Each row of a before or after table is a point. One or more steps were done to the points. Then noise was added and the rows were shuffled. The steps act on columns, c1 being the first. Name the steps. A step turns or swaps two columns, mirrors them in a line or flattens them onto one, adds a multiple of one to another, or multiplies or shifts one. Angles are multiples of 10 degrees, from the lower column toward the higher: turns from -170 to 170, lines from 10 to 170 but not 90. Use the fewest steps. Two steps may share a column if one is a turn and the other turns, adds or multiplies; they go together, in the order done. Otherwise the lowest column goes first.

Before (8 x 3):
0: -23  70  -7
1: -19  52  15
2:  -4 -51   0
3:  64  -5  29
4:   9 -45  41
5: -39  47 -14
6:  58  -4  10
7:  63  15  26
After, 8 rows:
0:  17 -52 -21
1:  24 -74   6
2:   4  53  -1
3: -14  43 -39
4: -67   4 -16
5:  39 -47   9
6: -71 -17 -16
7: -56   4   1
Steps: turn c1 and c3 by 170 degrees; multiply c2 by -1

Before, 9 rows:
0:  12 -20  -8  -5 -14 -12
1:  -7  -4  -6 -20  -1  15
2:  14 -15 -19   0  17   6
3:  -2  -2  15 -13  -8  -6
4:  28  -1   7 -19  -9   3
5:  -1  -8 -31   4 -32   8
6:  26 -19 -23  16  26  22
7:   8  -5 -32  25 -30  -8
8:  -9 -16  20 -19  -8  15
After:
0: -13 -40  52 -10 -42  12
1:   7 -28  29   7 -95  -1
2:   4 -21  67 -35 -27  28
3:  16 -25  54 -39  -3  -8
4:  21 -41  37  32  78  25
5:  -6 -22  76 -25 -24  -3
6:  16 -36  80 -39 -24  -9
7:   6 -35  41   0  51  15
8:  -8 -24  29  50 -89   7
Steps: swap c1 and c6; shift c2 by -20; shift c3 by 60; multiply c4 by 2; multiply c5 by 3

Before:
0: -16  14 -41 -91 -29   1 -21  35 -62
1: -18  34  34  37 -52 -27 -41 -19  44
2: -22  67 -18  57   7 -47   5 -31  68
3:  70  22 -15  -1   2 -15 -20 -32  22
4:  17  -1 -35 -14 -17   1 -22  30 -85
5:  40  63  41  10  -5  -7  27   5  19
6:   7 -47 -25 -43  -5  42  21  28 -36
7:  57  -1 -55 -70 -26  59 -24  75 -31
8:   3  39   5  24 -83 -60  37 -40  46
9:  10  50  14  -2 -19  13   3 -63  27
10:  34  -1  23 -38   2 -33   1   3  27
After, 11 rows:
0:  12  55  10  -3  -3   6  21 -66  29
1:  68  18 -12  -4  13 -14   0 -36  25
2:  14 -48 -23 -38 -14  41  42  24 -30
3:  19   3 -39 -13 -29   3  -3  30 -88
4: -17  70 -16  53  18 -41  21 -28  75
5: -18  14 -34 -89 -41   4  -5  39 -61
6:  13  43   6  26 -73 -61  57 -38  44
7:  54  -4 -53 -71 -44  54  -7  76 -40
8:  39  60  37   9  -7  -5  46   5  15
9:  33   0  17 -38  -1 -30  21   3  35
10: -24  37  39  36 -50 -29 -24 -24  45
Steps: add -0.3 times c8 to c5; shift c7 by 20

Before, 13 rows:
0:  -8  -7  16  -5   3   2   2  -3  -1   9  -5  -7
1:   3   3   4   0  -9   0 -10  -5 -11  -8  -6   0
2:   8   8  -5 -17  -2   3  -9  -1  -7  -1   7 -12
3:  -6   8  -3  -5  -2   4  -1  -7   6  -5  -6   1
4:  -2 -56 -16  -3 -15   7  -1   1   4  -6 -18 -11
5:  -8   4  10  -3 -46  -2   2  -2   4  -7   7   3
6:  -5   5  17  -1   0  13 -16  -1   6  -2   7   3
7:   7  -3   4  -5  -5  -6   3  -4   0 -10   9  -1
8:   6   8  11   3 -10   1  -2   1   7  -4  -2 -12
9:  -2  -3   9   6   2  -3 -12  -2   8  19   4   2
10:  -2   9   3   5  -1  13   0  -1  -7   1   8  -3
11: -12   7   8   4  -3  -5  -9  -5   1  -1   9 -11
12:   0   7   5  -2  -5  13  -1 -36  -1   1   2  -9
After (13 x 12):
0:  -7  -7  12  -6   5  -2   2   4  -1   9  -1 -20
1:  -2 -56 -13  -2   4  -7  -1  -4   4  -5 -36 -96
2:  -6   4  15   1  -5 -14 -18   4   6  -3   7  11
3:  -2  -4   7   8  -1   4 -13   2   8  19   7  -3
4:  -8   6   8  -4 -37   1   1   3   6  -8 -48   9
5:  -1   8   3   3  -7 -14   2   2  -7   2   7  11
6:   4   4   2  -1  -2   1 -10   1 -12  -8 -18   3
7:  10  10  -4 -16  -7  -3  -9  -1  -8  -2   5   0
8:   1   7  -7  -1  -5 -12  -2  -1   0   2  -4  -1
9:   6   8  10   3  -6  -2  -3   3   8  -5 -14   1
10:  -7   9  -4  -6   4  -4  -3  -1   6  -5 -10  13
11: -12   7   6   4  -9   5  -9   3   0  -2   6   0
12:   8  -3   3  -5 -10   5   4   0  -1  -9   4  -4
Steps: add 1.5 times c2 to c12; flatten c3 and c8 onto the line at 20 degrees; turn c5 and c11 by 50 degrees; multiply c11 by 1.6; multiply c6 by -1

Before, 10 rows:
0: -21 -19 -15   4   7 -16  10  14   7   0  21  25  -4  11   4 -18  16 -10
1: -16  30  10  -7 -18   6  -7 -20 -29  -6   5  -2  14  -5  -9   8  -2  -3
2: -18 -19   1  -6   6  15  14  26   1   2   6  17   2  -8  -4  -1  12  14
3: -13  -6 -10  -8   4 -18  -4  32   2 -14  -9  17  -1  29  -7 -27   1  -9
4:  -2 -23  -8 -15  12   3  12  10  -2  15  -1  18  -5  17  -5 -19  18  -8
5:  -2   4   4 -11   8  10  25  11  12   9  13  20   3  -5  11 -23  -3  -3
6: -19  17  14 -13 -15 -10 -10 -20 -23   3  12  -8   1 -10 -27   4 -32  -4
7: -10 -15   6  14  -9  12   8  14   1  21   9  -3  10   4   5 -12   7  10
8:   2 -17  -7  -9  -4  -4  -9  26  -4   1  15  33 -12  19   8 -18   4   0
9: -16  17   3 -10 -29 -12  10 -14 -35   5   2   1  19   1 -13  21 -29   1
After (10 x 18):
0:   2 -25   2  -5   4  15  -1  78   1   1   6  17 -18  16   7  -1  11  14
1:  15  30  16  -3  13   5   7 -59 -29  -6   4  -2 -16 -12  10   8  -2  -2
2:  10 -18   9  10   2  12  13  42   0  20  10  -3 -11   2 -10 -12   7  10
3:   1  34  23  -3  16 -11   2 -59 -23   2  12  -7 -19 -12  29   4 -33  -4
4:   3   5   6 -15   0  10   5  33  12   9  13  20  -1  26  -6 -23  -3  -3
5:  -1  -6 -17  -4 -26 -18   8  96   3 -13  -9  17 -13  -9   9 -27   1 -10
6:  19  32   6  -5  14 -12  28 -41 -35   5   2   0 -15  -3  17  21 -29   2
7:  -3 -27 -23   3 -12 -17   3  43   7   0  21  25 -21   9  -5 -17  15 -11
8:  -6 -32 -14 -13 -21   3   4  30  -2  15  -1  18  -2  10  11 -19  18  -9
9: -12 -20 -12 -12 -14  -4   8  77  -4   1  15  32   2 -15  -5 -18   4   0
Steps: swap c1 and c13; add -0.5 times c17 to c2; multiply c3 by 1.6; mirror c4 and c15 in the line at 170 degrees; turn c5 and c14 by 120 degrees; turn c7 and c14 by 60 degrees; multiply c8 by 3

Before (14 x 20):
0:  18   0   7   4  38 -25  10  34 -48 -38  42 -12  10  28 -21  -7  15 -25  28 -19
1:  26  32  36  33 -14  31  19  14  -9 -26  33  14 -10 -13  34   3 -15   4 -13  40
2:  -2  23 -11  -2  28 -38   2 -35 -16  22  20  -3 -43  -4 -18 -45 -31  41  19 -19
3:   1  28 -26  -9  -5 -28 -47 -36 -21  12  53  12  -9  21  43   7 -26  34  23 -23
4:   0   3  30  41  -5  -2 -10  19  25  10  -5   5  30 -37 -17 -54   5 -23 -36 -32
5:  -1   6 -30 -12  44  13  14   4 -41  41 -13 -20  -1  23  17 -37  33  -7 -39 -19
6:  56  -9  14  30  -4  10 -16  -7  22  -3  41   8 -42  32  18  22  18  32   5  32
7:  57  29 -33  15  14  -7  -5 -33 -14  24  45  18   6  20 -26 -57  47  11   7 -13
8:  21 -31  45 -37   6 -35 -16  13  -6  32 -23  46  25   8  -3   5  15   6  23  38
9:  18  11  28 -15 -21   1  -7   4  -4 -40  19   0   7   4 -20   2  40  24   9 -15
10:  49  19 -14   2   5  36 -16 -11   8  30  48 -22 -41 -37  12 -21  21  13  11  -9
11:  21  25  -2  22  -9  40 -59  12   2 -21  45  -8 -29  22  49 -56 -28 -15 -39   2
12:  29   9 -29  38 -27  35  13   9 -31 -27 -23  39   0   6  -4   4 -25 -39 -45 -24
13:   5 -39  -6  17  44 -25 -58  -2  -9 -25   6 -17   5 -17 -30  -6  30 -27  -2  12
After:
0:   6  30 -26 -15  -4 -31  92 -36 -23  10  52   7  -9  22  49   7 -29  14 -32 -30
1:   1   2  29  42 -10  -3 -14  21  26   7  -5   7  34 -33 -18 -54  -3  19 -86 -37
2:  16   1  11   6  38 -29 -39  39 -51 -33  36 -22   9  31 -22  -7  15   1 -22 -19
3:  25  26   4  17  -9  37  84  11   2 -25  40  -9 -32  21  50 -59 -32  64 -87   3
4:  25  31  38  28 -15  27  14  13  -9 -26  37  17  -7 -10  42   0 -20   0 -67  40
5:  48  18  -9   0   6  33  35 -14   9  31  47 -20 -42 -40  15 -22  24  -1 -43 -10
6:  -4  20 -14 -10  25 -32   2 -34 -11  20  10  -4 -42   0 -14 -42 -35 -42 -37 -19
7:  29  14 -27  34 -30  46 -29   8 -34 -28 -28  42   1   5  -6   0 -29  24 -93 -27
8:  21   7  29  -7 -24   1   0  -1  -2 -35  15  -2   9   2 -24  -3  44 -24 -40 -17
9:  -4   7 -27  -4  41  15   3   5 -38  36 -14 -15  -1  27  19 -33  33   8 -88 -18
10:  55  27 -34  22   9  -5 -11 -32 -17  23  48  16  11  23 -23 -62  40 -22 -43  -8
11:  56 -13  13  36  -7   8  43  -7  24   1  41   8 -45  37  16  23  18 -14 -45  33
12:   4 -47  -6  24  43 -26   9   2 -11 -25   8 -10   1 -22 -35  -3  32  38 -50  11
13:  26 -31  46 -29   8 -34  12  13  -2  28 -26  54  22  13  -3   9  21   1 -28  41
Steps: turn c4 and c17 by -10 degrees; add -1 times c15 to c7; turn c7 and c18 by -150 degrees; shift c19 by -50

Before (14 x 32):
0:  23 -32  12  -9 -59   9   2  -5  19  30 -15 -17 -14  39 -12  13 -46 -20  10  -2  35 -14 -45  13   7 -31 -51  -5  19  25  40  30
1: -38  17 -33  -1 -26  16  10 -17  27  33  17 -38 -30 -35 -44 -24 -17  15 -34 -24  -9 -13  23   4  18  28  -8  36 -22 -34 -34 -21
2:  33 -27  23  28   3  27  33  -4 -17 -34   7   5 -11  38  20  31  -7  29  -3  32  23  41 -37 -16 -39  -6  -5 -32   5  21 -20 -31
3:  34 -38  29   6   3  -4  16  45  -6   7  38 -32 -43  20 -25 -15   9  19  -4  21  18   8  -8 -32 -17  -9 -55 -26 -57  -5  17  29
4:   6  16 -11  -7 -36 -48   3  35 -20 -10   0  18  37  38  36  18 -27  15  -7 -22 -12  14   1   3  -2  36   2  35 -15  -4  44 -25
5: -13  37 -15  50 -54 -24 -10  32   4   0  -9  28   9  -7  37 -25   3 -13 -22  13 -27  28 -20 -36  10 -14   9  21  10 -11  33  12
6:  37  -8  22  23 -62  10  33 -20 -21   8 -11 -12 -31 -21 -29  -3 -12  20  35 -36  -8  -2 -12   0  -3  18 -32  36  21  -5  18  43
7:  22  35  14 -23 -31  11  11  23  22  30  19 -33 -17  -9  -9   0 -33 -36  18 -28  20  37 -13   2  10   5 -33  -7   9  24  14  25
8: -33   4  13 -24 -36 -28   5   5 -29  -2  21 -34  24 -34   5 -17 -39  -2   0 -24  -1  -1  -6  17 -53 -32 -19 -19 -28 -33  13 -13
9: -37  24 -23  22 -50  14   9  42  19 -15   2  33 -12  21  32  28 -26  27  17 -21 -32  40 -39  -3   7  -2 -44 -36 -12 -33 -15 -13
10: -38  -7   0  23  -7   4 -17 -32  12 -38 -12 -24  36  28 -18 -11 -53 -30  24 -19  -1 -27   2  35   1  41 -33  30  -5  37  42 -21
11: -28  14  31  16 -37 -22  10 -32   5  20  20   2 -16   9  10 -36   5  11 -14   5  48 -22  20  -6 -54  14  -6  35  -5  31 -17   6
12: -34  21 -38  32   6  -4 -28  44  -1 -13  14   2  -8  13 -41 -22 -31  18  30 -38 -11  19 -27  27 -54 -13 -19 -29  21 -16   7 -37
13:   5 -37 -38   2 -16  23   1  21   8 -17  20  24 -18 -18   5 -44  -6   0  26 -32  -5   0  11  25  22  33  12  36  20  15 -17  42
After (14 x 32):
0: -15  42 -15  47 -54 -25  -9 -21   3   2 -37  27  11  -2  46 -23   7 -13 -23  21 -31  33 -21 -31  14 -15  10  25   6 -12  33  16
1:  35 -30  25  26   6  31  25  25 -19 -31  -9   4  -9  37  46  29  -4  31   1  29  22  47 -34 -18 -38  -7  -7 -26   5  25 -25 -32
2: -28  21 -37  27   5  -5 -24  33   1  -9  36   3  -9   8 -40 -22 -31  17  30 -44  -9  22 -32  23 -50 -13 -20 -26  21 -19   3 -38
3: -30  13  31  10 -40 -21  10  -8   8  18  -1  -2 -17   5  51 -37   1  13 -20   3  43 -30  19  -7 -53  18  -7  35 -10  31 -16  -2
4:   1  16  -4   1 -33 -45   5 -28 -19  -9 -30  18  41  34  56  19 -27  23  -7 -23 -10  17   1   6  -3  34  -4  34 -19  -6  48 -24
5:  25 -30  11  -4 -69  12  -4 -61  17  31  -3 -15  -9  41 -50  10 -52 -16  12  -3  30 -11 -45  11   7 -29 -53  -6  21  27  41  28
6:  30  27  13 -24 -34   8  12   1  19  32  21 -35 -20  -7  22  -3 -32 -37  16 -24  22  38 -12   1  13   2 -31 -12   9  22  11  27
7: -36   2  14 -22 -41 -28   6 -12 -30  -1   8 -32  20 -36  52 -20 -40   1   4 -23  -1  -2  -6  20 -49 -34 -23 -20 -31 -26  15 -11
8:   8 -37 -32   1 -13  23  -4  49  10 -20  11  28 -17 -19  48 -44  -6   6  23 -33  -7   2   8  25  30  35  15  39  21   9 -14  39
9:  33 -40  31   7   4  -2  14  23  -7   8  37 -34 -44  17  33  -9   7  12  -1  22  21   4  -2 -33 -17  -5 -53 -27 -54   1  10  31
10: -37  26 -26  23 -47  14  12  65  16 -14 -24  35 -14  17  56  27 -26  28  14 -13 -32  38 -38  -2   5  -2 -42 -37  -9 -32 -18 -10
11: -39  17 -29   0 -28  12   9  39  25  35  44 -42 -33 -38 -38 -24 -11  16 -36 -25  -9 -16  21   5  24  31  -5  38 -22 -35 -38 -18
12: -37  -3   3  22  -6  -1 -20 -95  10 -37   4 -21  35  25 -51 -11 -54 -27  22 -22  -4 -33   3  33   2  43 -33  34  -1  35  42 -21
13:  38 -14  25  22 -65   8  30 -44 -22   4  13  -9 -30 -19 -68  -3 -12  27  34 -38  -9  -2 -11   0  -6  18 -30  43  22  -7  20  43
Steps: add -1.5 times c31 to c8; turn c11 and c15 by 50 degrees; multiply c15 by 2.5

Before, 8 rows:
0:   8  31  41  16   2  -2 -45  10  45  44 -42  -4  -3   6 -29  -1 -15   9   6 -12  -7 -31  -5  24 -17 -11  -1   0  57  -7 -14  -8 -33  40 -23 -19  19  12   1  23  -5   5 -34  -9  14 -24   4  -4 -50   6 -28 -11  15  -9 -25  38   1  27 -14  -9  22   3  19   2
1: -25  17   2 -20  -6  -8  30  27  37  24  -7  -5  14 -21 -15  -1  39 -24  -4 -21  25  -7 -17  45 -19  38 -21  32   5   2  22  -2   8  -1 -31  12  -1 -43  15  36 -11 -16  -9 -33 -29  15   1 -16 -42  22  44 -12  21  -2  40  32  19 -17  16 -17  12  26 -11 -16
2:   6  13  16  24 -23 -17  39 -10 -15  16 -45  -9 -25   5 -18   1  22 -12 -13  17   1   6   3  19  18  43  -3 -14  10  14 -22 -50 -13  -2   3  13 -22  -8  18  57  16 -68 -28  12 -49 -21 -23 -40 -36 -60  43  -6 -32 -21 -27 -19 -33  -6  43 -26  -5 -10 -26  23
3: -10  10  45 -26  11  41 -41   0  21  -3  30  13 -47   4  40 -52 -33  -7  34 -16 -22  13  16  37   3  18 -10   3  26  25  -8  -9  -5   5   8  33  32  29 -17  -3 -83 -35 -12  -8   4   2 -37   6  23 -20   2 -35 -16 -11 -28 -17   4 -12  -1  32 -18   1  42  15
4:  28  53   1 -44 -57  24  15  -4  28 -19  10  15  23 -12 -21   8  30 -28  11 -16   8  18   1  14 -13  21  51  -4 -15  20 -19  -4  13  29 -44  -4 -10 -41 -37  -8 -53 -28 -22   6  53 -14   2  -8  45   3 -24 -18  -3  16 -18  39  -9  26  36   1 -10 -19  20 -13
5:   1   8   0 -50 -20   3 -13 -29   4 -10 -12   1  -9 -17  44   9  -9 -21 -35 -84  19 -20  14  40  30 -30   3  45  10   6  37 -23 -11  -7   0 -49 -35   7 -13 -22 -37  27 -11  -8 -35  22  10   5 -13  31  38  21 -41  16  15   4 -24   8  10 -21  -3  31  44 -14
6: -19  16  -2 -12 -60   1 -60 -20   6   8 -27  13 -11  34   1  21  -8  23  -3 -31  38   4  -8  51 -41   6  29  13 -46   0  19  19  14  27  32  20  -8 -48  24 -10   3  22   3  16  21  34   0 -10  -1 -20 -12  -5 -15  -1 -13 -25 -29 -42  23 -42 -44 -11  -9 -10
7: -40  42 -31  34   1 -33   5 -10  -5  13  43  50  12   7   0   6  -5 -13  32 -76 -14   0 -25  53  15 -36  20 -22   2  -4   5  19  20  23 -53 -20 -22  52   2 -58  10   2  23  36 -71  31  13  21 -65  13  18 -12  18  29  52 -15 -28  -4  27  55  -4 -10  -5 -20
After:
0: -10   9 -10 -26  45  39 -43   1  21  -3  27  14 -47   3 -24 -52 -33  -7  33 -16 -22  12  17 -18   2  19 -10   3  27  25  -9  -8 -34   4   9  34  32  28 -17  -3 -83 -35  -8  23   4   2 -37   6   8 -20   2 -35 -16 -12 -14 -17   4  35  -1  32 -17   1  42  16
1:   8  30  -1  16  41  -2 -46  10  45  45 -33  -4  -4   6   5   0 -14   8   6 -12  -6 -32  -5 -39 -17 -11  -1   0  56  -7 -14  -8 -11  40 -23 -17  20  11   0  23  -4   4 -23 -49  15 -24   3  -4   9   6 -27 -11  16  -9 -24  38   1 -40 -15  -9  23   3  17   3
2: -19  17  60 -10  -2   1 -60 -20   6   9 -39  14 -11  36  27  22  -8  23  -5 -30  39   4  -8  -4 -41   5  29  14 -46   0  18  19 -53  28  32  20  -8 -49  25 -11   3  23   2  -1  20  35   0 -10 -15 -20 -11  -6 -15  -1 -55 -26 -30  32  23 -42 -44 -11  -9  -9
3:   1   7  20 -51  -1   3 -14 -28   4 -10  -9   0  -9 -16 -38  10 -10 -21 -35 -84  19 -21  14 -24  29 -30   2  45  11   6  37 -22 -33  -8  -1 -50 -35   7 -13 -22 -37  28  -7 -13 -35  22  10   5   8  30  38  23 -39  15  11   4 -24  22   9 -21  -3  31  44 -15
4: -39  42  -2  33 -32 -32   5 -11  -5  13  42  51  12   7   4   7  -5 -12  33 -76 -14   0 -24   1  17 -36  20 -21   2  -4   6  20 -57  23 -52 -20 -22  51   1 -59   9   2  16 -65 -71  30  12  20 -35  13  19 -12  19  31  22 -15 -28   3  27  55  -3  -9  -6 -20
5:   6  13  24  24  17 -17  38 -10 -15  16 -47  -9 -25   4  18   1  21 -11 -12  17   3   6   3 -19  19  42  -2 -15  11  13 -23 -51 -13  -3   3  13 -22  -8  18  57  17 -68 -19 -36 -49 -21 -22 -40 -11 -61  44  -6 -32 -21 -23 -21 -32  -8  44 -26  -5 -11 -26  23
6:  29  54  57 -44   1  24  15  -4  28 -18  19  16  24 -12   0   9  30 -29  11 -16   9  19   1   8 -12  21  51  -3 -14  19 -18  -5 -17  29 -44  -4 -10 -40 -37  -6 -53 -28 -15  44  52 -14   3  -9  -7   3 -24 -18  -4  16 -94  39  -9 -33  36   2 -10 -19  20 -13
7: -25  16   6 -21   3  -8  30  27  37  25 -13  -5  14 -21  23  -2  39 -25  -4 -21  25  -6 -16  -9 -19  38 -20  33   6   1  22  -1 -44   0 -32  13  -1 -43  15  36 -11 -15  -7 -42 -29  15   0 -16  32  23  44 -12  21  -2  72  32  18   3  15 -18  11  25 -12 -17
Steps: turn c3 and c5 by 90 degrees; add 0.3 times c58 to c11; turn c15 and c58 by 140 degrees; turn c24 and c33 by -110 degrees; add -1.5 times c27 to c55; multiply c43 by 0.7; turn c44 and c49 by -90 degrees
